Each wall is flat, endless, passes through zero and stands at right angles to its row. A trip goes straight from one point to another. Which walls does it cross, in order?

Walls:
(1): [ 12 -28  15]
(2): [73 22 32]
(3): [ 16 -27 -45]
(4): [40 -6 54]
Trips:
[ -1 -61 -16] to [ 8 59 52] -> 4, 2, 3, 1
[-50 -34  61] to [-24  19  78] -> 2
[ 11  23 -22] to [-57  24 -94] -> 2
[-55   6  12] to [ 39 -16 -35] -> 3, 1, 2
[-12  39 -70] to [-5 33 17] -> 3, 2, 4
[-20  15 -65] to [-23  18 -45] -> none
[ 25 -31  23] to [-67  -4  81] -> 3, 2

Walls:
(1): [-18   7 -89  33 -37  40 -29  -7 -30]
(2): [-10  -9  -6   2   4 -58 -58   8  40]
(3): [22 38 27 28 15 54 18  2 44]
(4): [-13 -76 -35  -8  56 -15  -3   4 -19]
(5): [-21  -5 -56  -3  83 -64   7 -51  37]
Trips:
[ -9 -57 -12  10  68  32  16   4  40] to [  -7  -11   10  -30   16  -16 -104   29   44] -> 2, 3
[ 49  34 -66 -20 -27 -29 -20 -10  62] to [-53 -39 -27 -70  50 -28 -60  19  31] -> 3, 4, 1
[ 63 -40  17  31 -51 -15  -8 -26   3] to [  8  93  21  -5 -56  11 -28 -54  53] -> 3, 1
[-20 -23 -65 -17   0 -44 -15  15  51] to [ 32 -30   5  47 -51  31 -34 -19 -35] -> 5, 4, 2
[  2 -46 -20  56  47  -2  30 -29 -25] to [-34 -81 -11 -50 -70  17   8 -22  13] -> 5

Walls:
(1): [ 30  36 -17 -43  61 -95 -35   3  13  20  42 -11  66 -60  -7   1  47 -39]
(2): [-49  22 -75  84  -2 -31  10  97 -76 -23  -2  -5 -16 -28  55  13   3 -45]
(3): [ 72  41 -18 -12  -3  21 -82  38 -85 -11  -6  18   4 -20  48  59  -8   5]
(4): [ 30 -53 -50  -1  47  -9 -19 -57  17  89   2  58 -22  13   2  35  40  16]
(5): [-39  30  -2   0 -44 -16  36 -23  16  55  22  -2 -35  -9  -1   2 -30 -44]
(6): [-65 -79  31  31  11  46  37 -62  15  -5 -12  63  66  30  -8 -22   6 -34]
(7): [-15 -52  -5  -9  33  72  42   1   2 -11   3  69 -14  23 -11  32 -49  16]
(8): [ 61  18  13  15  -1  66  74  16 -45  13 -14  15   2 -45  -9  26  33  24]
Trips:
[-35  23 -24 -37 -39 -22 -27 -42   1  29  72 -61 -21 -31  -3  16   6  24] to [  -5  -53   36  -53   -4  -13  -22  -17 -116  -41    6  -60   28   51
  -68   25   12   10] -> 4, 3, 5, 6, 1
[-11  -5 -28 -20 -64  30  46  28  20  25 -23  -2 -39  34  -1  32  53  -6] to [-83  -4   6 -39   0  78 -26  21 -22  11  -8  52  66  61  31  15   4 -36] -> 6, 3, 8, 4, 5
